Rows are points. The window is the flat piece filled in between its corners: a triangle in 3 columns, a solid with four corners in 4, and so on. A path goes straight from each point to the next, and from the last back to the first. List the points from which the path goes on through the window.

Window (4 x 4):
[[-1.2  2.4 -3.0  0.0]
 [ 5.7  6.2 -1.3 -0.9]
 [-0.8  0.3  5.6  0.4]
 [-1.6 -2.0 -2.0 -0.2]]
Path:
(1): [-0.7 -1.5 -1.2  3.4]
(2): [ 1.0  1.1 -2.5  4.1]
(3): [-1.0  2.4 -1.6 -4.9]
(4): [ 1.6  4.3 -1.4 -4.0]
(5): [ 2.4  3.6 -2.3  3.2]
(6): [-0.2 -1.5 -2.0  3.6]
(7): [-1.7 -0.9 -1.3 -3.1]
(8): [-1.7 -0.7  0.0 -4.5]
Through the window after points: 2, 4, 6, 8

Window (6 x 6):
[[-2.8  0.1 -3.6  4.6  1.7  1.7]
 [ 2.1 -0.9  1.9  3.8  2.1  0.7]
 [-3.1 -3.2  5.6 -4.4 -5.9 -4.4]
 [-3.2  1.1 -3.2 -7.4 -0.4  0.3]
 [-2.5  1.4  5.5  1.2  0.5  0.7]
 [ 1.7  5.4 -2.0  6.0  1.1  3.2]]
Path:
(1): [-1.4  2.3 -1.1  2.1 -1.8  3.4]
(2): [-1.7  3.8 -1.9  1.9  0.6 -1.3]
(3): [-2.5  1.3 -2.3  3.7  2.2 -0.1]
(4): [-1.7 -0.5 -2.1  3.6 -0.3  4.0]
(5): [-1.7 -1.3  0.9 -0.3 -2.1  4.3]
(6): [-1.8  2.5  1.1 -1.2  2.1 -1.9]
(7): [ 0.5  3.1 -0.4  4.3  2.0 -0.2]
(8): [ 1.4  1.9 -0.3  4.0 -0.4  5.5]
(9): [-2.9 -2.6  2.1 -0.7 -3.1  0.8]
(10): [-2.2  0.5  1.7 -1.1 -1.7 -6.1]
(11): [ 1.3  0.6  1.1  3.4  2.7 -1.3]
(12): [ 1.4 -2.3  2.0  2.8 -1.1  6.1]
(13): [-0.1  0.9  1.5  1.8 -1.7  4.1]
(14): [-0.7  2.8  1.2  2.4  0.3 -1.3]
(15): [-1.9  2.7 -1.7  2.4  0.6 -4.4]
(16): [-0.8 -1.5 -2.9  0.4 -2.0  3.2]
Through the window after points: 3, 5, 7, 9, 11, 13

Window (9 x 9):
[[ 0.0  0.9 -2.3 -5.0  2.2 -3.6  2.1  1.4  0.9]
 [ 6.6  3.8  0.5 -1.7  4.2 -4.0  3.3  6.4  0.6]
 [-0.9  1.7  1.7  1.9 -6.6  2.3 -1.0 -4.9  2.0]
 [-1.0  4.4  0.2 -2.2  6.0 -0.7  2.5  2.8  0.5]
 [-0.5 -2.3  0.9  1.3 -0.4  1.0  1.7 -4.4 -0.2]
 [ 1.8  0.3 -1.8 -0.7 -1.0  2.7 -2.9 -5.6  0.6]
 [-1.3  4.3 -5.6  0.1  4.4 -2.1  5.8  2.9 -1.7]
 [ 0.3 -1.4 -0.4  0.5 -2.1  2.6 -1.8  1.2  1.1]
 [ 5.3  0.8  3.1  2.7  0.5 -6.0 -5.8  3.1  3.3]]
Path:
(1): [ 1.7  1.6 -1.9 -1.1  4.2 -0.7  2.0  2.4  4.0]
(2): [ 0.7  1.3 -0.5 -1.4  3.6 -1.9  1.1  2.7 -1.6]
(3): [ 0.2  1.7 -0.2 -1.8  0.6 -0.1  1.1 -0.4 -2.7]
(4): [ 1.1  0.2 -2.0 -0.4  0.9  1.3  2.3 -1.3  5.6]
(5): [ 2.7  1.2 -0.3  0.4  2.6 -1.7  0.6  1.6  5.8]
(6): [ 0.7  2.8  1.6 -0.9  2.0 -3.2 -2.3  1.9 -2.7]
(7): [ 0.8  1.1  1.2 -0.4 -3.1  0.3 -2.0 -0.6 -4.6]
(8): [ 1.0  0.5 -2.0  0.9  0.2  1.7  0.3 -2.5  6.7]
Through the window after points: 5, 7
